Each row of a before or after table is a point. The points were changed in one or more steps. Then noise was added and the rows were shuffled. The steps act on columns, c1 being the first. Name the steps. A step turns or swaps two columns, mirrors them in a line or flattens them onto one, adds a multiple of one to another, or multiplies or shifts one. Angles are multiples of 10 degrees, from the lower column toward the higher: turns from -170 to 170, lines from 10 to 170 but not 90. Use the fewest steps. Two steps may share a column if one is a turn and the other turns, adds or multiplies; they go together, in the order done. Otherwise the lowest column goes first.

Before:
array([[-165,  -22,   45],
       [  -7,  -38,   -6],
       [  12,   -7,  -27],
       [ -15,  -21,  -18],
       [   9,  -18,  -19],
       [ -17,  -18,   -8],
       [  16,  -24,   23],
       [  10,  -32,  -23],
       [   5,   38,    0]])
After, 9 rows:
array([[   8,  -17,  -24],
       [  -9,  -38,   -6],
       [ -15,  -17,   -7],
       [   8,  -30,  -28],
       [-164,  -23,  125],
       [   3,   39,   -3],
       [ -17,  -17,    4],
       [  15,  -10,  -32],
       [  15,  -20,   14]])
Steps: add -0.5 times c1 to c3

Before, 9 rows:
array([[  19,  -73,  -37,  -89,    8,   36,  -25,  -87,  -35],
       [ -15,  -11,   82,   -8,  -24,   84,  -19,   11,    7],
       [  -9,  -23,  126,  -14,  -24,  -33,  -26,   23,   32],
       [ -30,   21,    5,  -22,   48,  -57,   13,  -29,   52],
       [ -38,  -45,  -12,   40,   -8,   72, -114,   21,  -18],
       [   0,  -49,   37,   72,  -37,  -39,  -35,   23,   11],
       [ -24,   32,    9,   12,   27,  -58,  -48,   15,  -67],
       [ -62,   -1,   10,  -15,  -41,   -4,  -24,    4,   15],
       [  -2,   32,   39,    9,   -6,  -33,  -60,  -30,  -22]])
After (9 x 9):
array([[  -5,   37, -111,  -34,  -25,    8,  -28,   21,   74],
       [  -1,   -6,  -42,   -4,  -13,   48,  -54,  -33,   -6],
       [ -31,   -4,   12,  -54,   46,   50,   16,  -30,   50],
       [ -22,   -4,  -32,  -19,   29,   67,  -46,   16,  -56],
       [ -59,   -8,   -5,  -13,  -48,   -4,  -28,    4,    5],
       [ -15,  -24,  -73,   36,  -20,  -78,  -23,    8,   30],
       [  14,   28,   27,  -59,    8, -106,  -28,  -89,  -42],
       [ -36,   17,    6,   70,   -7,  -64, -117,   12,  -17],
       [  -7,   80,  -33,   41,  -28,   32,  -41,   28,   22]])
Steps: turn c4 and c6 by -30 degrees; turn c2 and c6 by 150 degrees; mirror c3 and c9 in the line at 80 degrees

Before:
array([[ -48,   40,    0,   26,    7,  -30,    6,   61,    0,   11,  -21,
          51,    0,   15],
       [ -31,   42,   30,    7,  -32,   24,   17,  -18,  -12,    3,  -41,
           4,  -55,   57],
       [  49,   37,  -25,   -8,   39,  -41,   17,  -37,  -33,    1,  -49,
           6,    2,   44],
       [   2,   26,   -9,  -65, -114,  -29,   30,    1,   -2,   -6,    2,
         -63,  -14,  105],
       [   0,   59,   -2,  -51,   26,   -5,    6,   29,   46,  -41, -100,
          35,   48,   21],
       [ -59,  -37,  -46,    2,   46,   80,  -16,   23,   -3,   34,   26,
          12,  -32,   43],
       [ -47,  -35,    4,   12,   64,  -33,   60,   89,    7,  -15,  -52,
         -25,   36,  -39],
       [  28,    6,   31,  -21,    2,   -3,  -15,   -8,    9,   83,  -46,
          36,   -8,   26],
       [  30,   -6,   40,   -1,   -5,  -44,  -16,    2,   20,  -74,  -73,
         -33,  -16,   78],
       [  72,  -14,  -45,   62,   78,   63,   33,  -25,   12,  -79,   29,
          23,  -65,   27],
       [ -17,    1,   -2,   13,   54,  -33,   72,    3,   27,  -14,  -21,
          16,   90,   73],
       [ -27,   99,   41,    9,   16,    2,  -39,   17,   31,  -57,   -6,
         -20,   21,    2],
       [  38,   91,   -9,  -17,   41,   -3,   40,   33,   29,   19,  -56,
         -50,   -4,  114]])
After, 13 rows:
array([[  -4,   -2,  -45,   29,    8,  -21,   49,   61,   40,   14,  -26,
          42,    2,  -14],
       [ -14,   20,  -19,   13,   -5,  -47,  -35,    4,  -11,  -73,  -73,
         -34,  -21,   50],
       [   9,  -15,   65,   -5,  -32,   26,   34,  -17,   36,    3,  -41,
          11,  -56,   24],
       [  46,   25,  -13,  -18,   43,  -11,  -33,   32,   89,   11,  -52,
         -53,   -5,   88],
       [ -47,   34,   43,    7,   24,   -2,   24,   15,  105,  -64,  -10,
         -26,   21,  -28],
       [  46,   12,   45,   40,   80,   79,  -69,  -21,  -13,  -83,   30,
          21,  -64,   -4],
       [   8,   48,  -12,  -45,   26,  -21,    4,   30,   60,  -39,  -95,
          36,   47,   -1],
       [  28,   -4,  -55,  -51, -118,  -46,    4,    1,   21,  -10,   -3,
         -61,  -20,   72],
       [  26,  -34,  -87,    5,   42,  -45,  -42,  -41,   41,    4,  -50,
           8,    0,    8],
       [  67,   29,  -53,   29,   53,  -26,   24,    0,    3,  -11,  -18,
          14,   91,   49],
       [ -21,   -1,   74,  -28,   46,   73,   54,   25,  -42,   33,   24,
          14,  -30,   10],
       [  54,    9,  -43,   23,   69,  -33,   60,   88,  -35,  -17,  -55,
         -28,   40,  -73],
       [  -7,    8,   31,  -19,    4,  -12,  -28,   -7,    4,   81,  -49,
          36,   -8,   -9]])
Steps: turn c1 and c7 by -80 degrees; swap c2 and c9; add 1.5 times c6 to c3; turn c4 and c6 by 20 degrees; shift c14 by -30
